Each wall is flat, endless, passes through zero and stands at right angles to its row. A trip goes straight from one point to another. Which walls does it cross, in order?

Walls:
(1): [  2   4 -18]
(2): [-9 -2 -6]
(3): [ -8 -11   3]
(4): [ 42  10 -19]
(5): [-19  12 -21]
Trips:
[-15 -10 -12] to [-28  -4  -7] -> none
[  1 -21   2] to [ -2  -3 -11] -> 1, 5, 4
[-5 -6  7] to [-23 -13 -28] -> 5, 1
[ 13 -60  -8] to [ 26   9 -12] -> 1, 2, 3
[  4 -11  14] to [20  6 22] -> 4, 3
[-26 -10  26] to [-12   2  31] -> 2
[21 10 -8] to [ 0 24  2] -> 5

Walls:
(1): [ -2  25  30 -29   9 -15  25  46  44]
(2): [ -2 -17   3  20  17  12 -42  51  -9]
(3): [ 15 -15  33  25   3  17  56  -1  38]
(4): [ 28  18  23 -31  18 -18  11 -16  15]
(5): [ 16  22 -33  -8   2 -27   1   9   7]
(6): [ -2  40  13   2  -7 -11   6   3 -14]
Trips:
[ -2  19  11 -19   1 -14 -24  17  22] to [ 37 -29 -46   3   8 -15  16 -10 -14] -> 6, 1, 2, 4
[-22  14   7  21  17   9  -5   9 -13] to [-14   8  13 -18  -8  -1  -7  -1  23] -> 1, 4, 2, 3
[ -2   1 -13 -20  19  36  51  14 -12] to [-18  -8  12  23   4 -20 -26  -7  39] -> 4, 2
[ 37  14   5 -24 -26 -16 -26  11 -30] to [-25  22   3  31  60  -9 -14  14  40] -> 1, 3

Walls:
(1): [  1 -18   0   6  -8 -14 -19  -2  19  -8   2  38 -22 -34  -1  10  30 -18]
(2): [ -4   6   0 -31 -14  37 -18 -19  -8  -7   9  -3   0   1  -5   5  23  22]
(3): [  1   2  12  36  -7  -1  29  21   4 -14  23 -15 -14 -15 -14   1  27  -3]
(4): [-22   4  27 -18   8  13  -6   0  15 -14 -17  19  16   4 -17 -28 -22  -9]
Trips:
[ 60   1 -21 -21 -12  23   2 -14 -21 -20  14  -1 -14  -4  -1   5 -25  10] to [ -7 -41   1 -34  11  16   7   7   6 -25  17  43  -3 -20 -13  36  -5  22] -> 1, 4
[-28 -14  52   4 -10   7 -26 -32  22  10 -16  12  -4   2  10   6 -23 -23] to [ 17 -15 -36 -21  28 -22 -22  -1  38  -7 -19  20 -21  12   1  11  -7   8] -> 4
[  0  13   2  19  21 -17  27   7 -16   4 -25  14  -4  -3   0  -9  -7   7] to [ -4  -1   5  -6  34  14  29   2 -11  14 -10  -1 -15 -17  31   5   6 -12] -> 4
[ 10  12  20  43 -13 -12  13 -14  -2 -27   1  36  -6 -11   9  -4  12  -7] to [ 18  -5 -14   7  13 -18   4  12 -34  10  22   7 -16   3  22 -20  16  12] -> none
[-26  -8  -8  14  23   0  13  24 -14 -10   4   8   5   0 -15 -18 -17  32] to [-20 -14   0  10  -6  19   0  11  28  12  19 -31  36   3   4  47 -23   8] -> 4, 2
[-41   1  -5  -1  -8  -3 -25  21  15  16  25  -3  15 -18  -2 -14  13   3] to [-26  14   3   8   5   6  -3  14 -15   8  20 -47  -4   2 -27   5   3  10] -> 1, 4
[  7  34  19  30  13  19  -7 -11 -60 -15  25 -16   1  21 -18   7  16  -7] to [ -9  17   7   1   0   1 -15  38  26  34  19 -27 -17  22 -26  27 -23  14] -> 2
[ -3 -22  29  30  -6  19   2   4  13  -4  -2 -16 -33 -54  31 -25   0  12] to [ -2   1 -22  -9 -11   6  -2 -35  10  -9   4   2 -20  11  -8 -16  32  19] -> 2, 3
[ 44 -18 -43  -2 -20   7   0  46  15 -14  29  20   6 -16  20  21   6  -4] to [-13  11  -9  19  -2  11 -12  19   6  10   6  13  25  -3  -6 -10   7 -17] -> 4

Walls:
(1): [ 38  15  12   2 -24 -39   9  22  11   4  -1   1   2  11   8  -9  -3  -4
  27 -20   0   4  35 -11  -9  -3 -26  11   5   7  28 -22]
(2): [  3  -3  21 -18 -16   3  13  14  10  19   8   5  -6  24  15   7  38  15
  16  24  20  13 -11 -13   2  -4 -26 -14 -11  38 -12 -13]
(3): [ 25 -12 -30  -9  14 -31   5   1  -9   0   6  33  10 -28   1   2  -9 -26
  -3  30   6  -9   6 -24   8  14 -13 -19  10  -2  -1 -25]
(4): [ 12   7   5  10 -19  14  15 -20  -5  13  26  -3  14  39  19 -15  -9  -6
  -1  16 -14 -44 -10  12  -5  23 -31  22 -15  14  27  20]
(5): [-10  17 -39  -3 -15  -3 -37   2  50 -13   4 -25 -24  11   5  22   6  -3
 -18 -30   7  -3 -17  21 -56  -7 -17 -14  18   6  -4  17]
(6): [  9 -12  15 -17  -7  20   0  10  -1   6   5 -10  29  -3  24 -17   4  14
  -4   6  17   8  -1   9  -8 -25 -27 -20  -8 -14 -33   6]
(7): [-32 -12 -10   2 -16 -46  28  20   2  -5  -8  28  21   6 -23   3 -20   7
  -3  31  42   1  28  23  13   2 -18   8   8  18   1  -8]
(8): [ 14  -6  -4  17  -1 -27   5 -14 -14 -13 -11 -27  20  23  16  -5 -20  -6
  -1  -7   5 -11 -18  18   2  -1   8   7 -21  21 -35  -8]
(9): [ 20 -40  49   8 -21   4 -21   8 -60   1 -11   1   6   4 -43 -12  38  -2
 -11   6   4  -1   8  18 -20 -17  13 -30 -25   9  15  13]
Trips:
[ -3 -29  -9   5  28   7   0  14 -49  34  -9  26  -1  35 -13  18 -13 -20
  13  20 -13  12  34 -26  -4 -10  -3  17 -20 -29 -31  11] to [-17  37   2  13   7  20  -2  28  17 -12 -10   1  -5 -21 -23  -8  -8  -4
   3 -18 -31  28 -14  -6 -20  -1 -11 -13  39  34 -10 -22] -> 6, 7, 9, 5, 1, 3
[  4   1  28   1  -5  13 -23  -7 -40  -8   1  40   7 -19 -37 -21  11   6
   3 -14   4  23  -3  10   0 -13  26   5  21  56  16   3] to [ 21  23 -19   8  -2  25   1 -10   6  15  -3   7  -6  -7 -13  -6 -10  -5
  -4 -49   7  15   6   6  43 -50 -50 -21 -36  -7   4 -16] -> 1, 7, 6, 9, 5
[ 11 -20  37  18 -35  -8  -7  -2   7  -5  -3 -31  10   7  31 -22  -9  -5
  21   7 -43 -10  10  24  -5  20  46   7 -10 -12  18  22] to [-43 -12   1  14 -16   6  38  40  -9 -14  10  21 -32 -18 -10 -10  27 -11
  -4   0   5 -31   1  26 -17  22  20   7 -21  19   9  15] -> 1, 7, 8, 2

Walls:
(1): [ 10   2  -3   3   7   6   6   2   1 -29  21  28 -26 -28  15  -4  -9   0
 -28 -13 -19  41  20  11 -44  29  10 -11  22  -5   3   9  13 -11   6   6
 -32  29  -6  42   8  12 -14   4 -38  11  -1   8]
(2): [-12  24 -19   5  17 -11   0 -23 -16 -14  -6 -30   5  -6  -2  10 -12   4
  -8  -4 -11  12   4   6 -54  12   0  42 -16 -14  12 -14 -22 -12 -12  25
 -13 -20 -17  12 -18 -28  41  -2   8  -1  17 -23]
(3): [ 13 -10  14  10   6  -8 -10  29 -19  -3  -5  16   2 -33  -3  13  10   4
   5 -19   3  -4 -50  30  22  15  20   5  23 -23   7  15 -30  11 -27   4
   1  21 -21 -12  54  28  -2 -19  -5 -13 -30 -15]
(4): [-26  -6 -21  -9   6 -33  -1  -3 -18  -2  -8  11   6  -5  18 -21   3  22
  -1   2 -20  46  35 -21 -15   7 -34   0  11 -29 -12   3  -9  -2 -27 -15
 -30  -2 -23  12  29  21 -14 -46 -13  -4 -11 -13]
(5): [  4   6  14  17   2 -13   3  -8 -12   8   5  31 -20 -15   2  12  35  12
  -5   5 -12  29  50  -1  -6  10  15  -9   0  13  -3  -6 -21 -13 -18  -4
  33 -27   2  -4 -19 -26 -20  52 -15  21  11   5]
(6): [ 10  -3 -16 -34 -15  -3  17  19 -36  36   9 -19  -8 -21 -24  14  16   0
  -4  12 -10   4 -39 -26  20  -5 -13  -8  13 -15   8   5 -20  15   8 -46
 -16  -8  19   3  17  30 -19 -10   0  10 -26  28]
(7): [ -7  21  24  -4 -14  -9 -33  -9  -1   0  10  -1  33  -8  31 -28  24  18
  -5 -26   4  10   3   8   4  14 -18  -8  -2  -9   3   4 -23  -6 -13  21
  10  -5  19  20 -22 -14  11   1  -2 -28  31 -19]
Trips:
[  5   4   0 -20  12  25  18   6  21  13   2   5  24  -9  21 -28  -6 -18
  27   2 -20 -16  -8  -3 -24 -23  19 -24   7  10  -4  -6   7  13  -1 -23
  19  29 -16  -5   8  10  19  26 -13  -6  11   5] to [-21   7  -3  -9  23  -8  -2 -19  23  -2  24 -10  18  35  15 -25  -9 -28
 -27   9  -4   1  14 -14  12   8  -7 -21 -21  16   2  -5  38   6  -1  27
 -13  13  22   7  -4  24  34 -11   8  -9 -40   0] -> 7, 4
[  6  -6   1 -15   3 -10  45  -8  20  24 -30  18  40  27 -34   2   2  19
 -11 -15   0  22  -3  45  36 -11 -30  37  -6  24   3   7 -13  20   8  38
  24  -3 -10 -13   9  15 -12 -34 -15 -11  -1  -8] to [ 15 -21   5  -6 -13 -35  15  14  -9 -27   1  -4  50   0 -14 -13  24 -42
  20 -15  10 -20 -12 -21  15  -6  13 -23 -27 -39 -17  10 -50 -36  52 -16
 -14 -22   6 -20  -5 -24  10 -18  34  16 -17   7] -> 6, 4
[ -8  -1 -14  21   6 -17 -20 -31  -6 -20   8 -11  -1  12 -20 -25  13   9
 -19   3  24  -3   5  10  21 -25  26  -7 -21   2  29  -3  25   1 -13 -13
  11 -17  24 -10 -32  13  -1 -10  -2  26   0   5] to [-19   6  40  20  37 -13 -22  36   6   7  -1   2  11   2 -32  29  14  18
 -21   2 -33  16   9  18 -17  -3 -19   5  11  -7 -32 -25  -8  36  14 -36
  14   8 -31  -3   2   5 -20  23   8 -12  31  -9] -> 4, 3, 2, 1
[ -8  10  -5  -5  19  -7 -36  -5 -30  -1 -25  18   5  19  15  -7  28  15
  -9  15  16 -27   8 -21 -25   3  30 -18 -12  13 -33  36  24  48  20  18
 -31  -4  -8 -19 -16  -3 -24 -14  12  -7  -4 -11] to [ -3  -5  24  11  14 -16  22  -5   8   1   7  35 -47  -3   4 -10  17 -21
  14  28  17  -9   4 -15  11  -6   5   4  55 -27 -17  17   3 -34   2  -4
  -7  -4  23 -25  12  -2 -47  -8  25 -11  14  -6] -> 7, 5, 3, 6, 1

Walls:
(1): [ -7  -8  12  -7 -15   4   0   5 -21  15 -24  32 -22   5 -17  -5  -4  19
  -5  -5 -12 -17  -7 -20  -6  43  17  -9  -6   2   6  -6   9  15   1  18
  31  20   0 -26  -3  11 -12  13  -9   4  29  -5]
(2): [-18  15  13   7  18  -4   2 -24   3  17  19  27  -8 -13   5   8 -23  26
 -23  17 -10  27 -19 -20   8  -9  -7  22 -17   2  30   8  -4 -26   0  -6
 -11  38 -10 -19  -3  11  17   6  20  -4  -7  -6]
(3): [-10 -15 -41   4 -25  26  -7 -20  17   5   8 -11 -16   3  -3   8  -5   7
  13  16 -26   8   7 -26   9  -5  10   0 -12  -8   8  17  -3  13 -44  13
 -12   6  -1 -11  32 -26  19  28  11   4  24  13]
(4): [ -4   1  15 -14  22 -21  26 -17   9  17 -18  15  21  -3  -4 -10 -12 -11
  -4  -1 -17 -26 -35   4  -2  -5 -17 -19   1  -4 -40   0   5  60   8  17
 -24 -30   5 -26 -11  -7  -3  30  -6   8  -4 -18]
(5): [ 36   6  -1   3   2 -18 -16 -32   6  -1   7 -28  -5   1   1  47  -9 -20
  12 -19 -14  23   6 -12 -13 -20 -15   0  -8  15 -24   1   4  -8  -5   6
  -5 -31  12   4   4   6 -17   4  20 -14 -24  11]
(6): [-19  33 -18  25 -27   9 -15   9   9 -32 -26  14   4 -40  16 -29  12   3
  -5   4 -22  -4   5   0   4  25 -29   8 -17   3   8 -16  -8   8 -34  -5
  -3  -7  -6 -16   7 -25 -12 -18  11  -8 -12  -7]
(7): [ -7  13   3   1  29   1 -13 -10  -4   0 -20  -4  14   4  12 -11  28  -1
  21 -21  -1  14  12  13  -5   6  17  14  14  -6  -4 -30  29   8   2   2
 -31  -1  21  19 -17  26   8  13   1  28   7  22]
Trips:
[ 18  17  17 -39  13  -9  16 -18 -12   1 -10  13  -8 -31 -26 -14 -51   5
  47  34  -2 -24 -18  14  11 -13  11 -10  10  15  32  11  -3   9 -23 -28
  -2   6  33  -3  16  -9   0  -5   1  20  -2 -21] to [ -9 -39 -10  -6 -37  42  12  23  -8 -22   4 -15  38  24  -4   2 -28  12
  -9 -24   4 -18  38 -15   5  -1   4   6  17 -14  13  21  17 -40   1   8
 -10   6  24  24  10  29 -10  25 -14   1  24 -14] -> 4, 2, 7
[ -6 -36   4 -13 -33 -21 -13  31 -14  -4 -16  27  19  12  20  -3 -15 -10
 -24   1   1 -16 -26   3  15 -37  11  -3  -1   2  -6  10  17   1  21  -1
  14 -20 -25 -25  -1   5 -17  42  19  29 -22  52] to [  4  16   9 -29 -11 -23 -26   1   2 -41  11 -10 -30  19 -37   2  22  15
  -9  19  10  28 -21  -8   3 -16 -26  -4   4   3  24  -4  18 -38   3 -34
 -11   9 -18 -28   6  -6   1  23  25  -6  -5  -6] -> 2, 5, 4, 1, 3, 6

Walls:
(1): [ -1   8  26  17   0   1  44 -18   5  17  25   9  26  -1  19   0  -3  -1
   6   0  11  27  16  49 -19   1 -16  16  -1 -21  -3 -10  10  -3 -15 -13
   7  23 -32  13  13 -13   5  15   8 -22 -29  12]
(2): [ 37  18 -26  -7  18  17  -5  17  -4  -1  34  -8  -3   0  30   9   3   6
  15 -35 -17   6   8  11  28  20 -23  24  -5  -6  -6  -9 -25   3   7 -15
  13  10  21 -26  -8  30  -8  -7  10  11 -16  12]
(3): [-26  37   3 -21   2  -7  35  46  14   6  -4 -10  -2 -21 -40   3   1 -37
   9  22   1 -13  20  -2  22   1  -5  -6  19   2  -6   3  -6 -13   1   3
   2  -1   3  -2  23   3  18   3   4 -22   2  19]
(4): [  3   9  35 -14  12  26 -28 -24  22 -17 -27 -21   1 -17 -17  19  -5   9
  28  50  32  13  -4 -33 -14 -12 -14 -21  13   7 -20 -15 -19  -2   7   2
   5  -7   3  12 -32  23 -19  -1 -23  22   3 -17]
(5): [ 28   3  -8  27  -5  11   2  -5  -1 -29 -16 -25  -5 -27  10  -8 -13  13
 -11 -15  -1   1  -5  20   4  33  15  12  12   8  -5 -11  12  -9 -33 -41
  25  16  -5  14  -6  -3  -7  -3 -12 -12 -25  11]
(6): [ -5  16  25   3   7   3   5  -9  20  -6  22  -7  -6 -43   0  -2  14 -32
   0  10  -1  -3 -17  -1  -5   9   5 -25   5  11  35   5 -12  31  11 -24
 -44  17 -13  -8  -5 -13 -12   5 -12  28 -13  33]
(7): [-10  -3 -11  10  20  -9  -8   8   8 -26  15 -11  11 -12   8  -4  -7  21
 -22  37  10   8  20  14  -9 -28  15 -25  -9  51 -12 -28   6  -2   9  -9
  14  -9 -18 -34  18  -5  -1  -1 -10  -3  -9 -25]
(8): [ -3  25  21  15  -8  20  21   9 -18   0 -33 -15 -15   2   1 -12  -3 -19
  21   7  10 -12   0   4 -16 -13   2 -15  11   0   8  -9  10 -11 -20  17
 -11  14  16   2   3  -3 -10  -2  23   3  -4  -9]
Trips:
[  0 -41  25   2   3 -15 -13   9  19 -16  24 -10 -13 -34   2 -34   1   1
 -20   7 -20  -4   3 -14  24 -12  11 -12  -9 -36 -12 -36   9   0 -11   7
  15   0   0  48  -5   8 -29  -2   2   9  27  14] to [  5 -12   7 -12 -18 -38   3   9 -19 -16  -2  21 -14 -28  12  18 -24  35
  11 -13  28   1  18  18 -29 -15  13 -23 -21 -11 -21 -23  18  38 -17  15
  11   7  -8  17  28   2 -15  10 -30   0  -2   4] -> 7, 1, 6
[ 30 -10 -46  -1  -2 -39  23 -11 -20  20  18  22 -16  -5  28  20 -19  14
 -24  -1 -14  12  12   0  25  15   9  11   0  18  17  28  16   6  25  23
  14  -1   4 -17   7 -13  -6  32  -5  -4  16 -20] to [ 12  -5  16  20 -28   8  -7  -1  -7  -9  -3  11  19  13   5  28 -30  -7
   2 -11  -4 -20  -1 -18   9  10  17   6   4   7 -18  26 -23  14 -43  60
   9   3  -6   8  -2   4 -22 -34  19   5  -6   7] -> 7, 8, 5, 2, 4
[-12  13 -15  -5  21 -12  29   9   8  -3 -38  15   9  -7  30  -4  26  26
  19 -14  -8   0 -13   6  29 -14  27 -12  17 -16   7 -19 -16  18  -3   2
 -15 -17  -8 -16 -18  -3 -15   3   6  38   8 -19] to [-24   1  -7  12  -5   2 -24   5  -5 -11 -13  -5  24  27  15   5  35  -7
 -24  -4 -10 -14  -2 -26  -7  21  24  -1  -9  48  26  12  13   4   5  23
  11 -17   1  23  18 -11  -3  -8   0   6   7   0] -> 4, 2, 6, 8
[ 13 -30   9 -18 -10   6   7  -6   2 -24  20  -8  -8  -1   1 -21  30 -11
   1 -31   0   5   7  -5 -17  12  -3  38 -34  -5 -20 -28   2  -1 -24   1
 -11  13 -28  -2  -1   0  44 -48 -10  20  25  -5] to [-36 -11 -29  19   3  12  13  14 -39   7  27 -27  -5 -17  35  17 -18  19
  12  -6 -16 -21   2   6  -7  16 -37   1  -1  -5 -18 -32  -2  -9  15   5
 -20  17   4  12   4  11  17   1  -9 -10   4  -9] -> 7, 8
[ 21  14  -3  31   9 -20   3   9  28  -1   8   0  24  -9 -15 -51 -28  23
  -6   8  25   5  24  20  37  24 -20  -1   5   4   6 -25  31   1  -7  18
 -28 -18  -8   8  16 -14  35  34  13 -10   4 -23] to [-36 -35 -24  -3  -7 -36 -15   9   1 -13 -12   0 -11  15  -7  -7  17   0
 -16  -6 -24   2 -15 -25  -4 -52   8  33   2 -38 -17   5  -4  17   1  15
  -2   1 -16 -18  20 -18  17   2 -30 -10  -5 -18] -> 5, 1, 3
[-38   3  -5  19   5  36  -9 -13   9   5  26   2 -21   4 -20  29   0 -14
 -24   1  -5 -28  18  11  17  -8  -6   6 -17 -14  14   0 -12  15  10   3
 -20  27  21 -17  25  22 -27  10   5   4  -6 -23] to [ -4  10 -25 -22  -1  11  -2  -7 -11   9   2  -9   0  15   2   3  34 -19
   9  -8   1  -3   2  13  24  10  11 -19  -2  -4   4  13   9  -9  -4  16
  27   2   0 -30  19  11  40   7  14 -26 -13 -29] -> 6
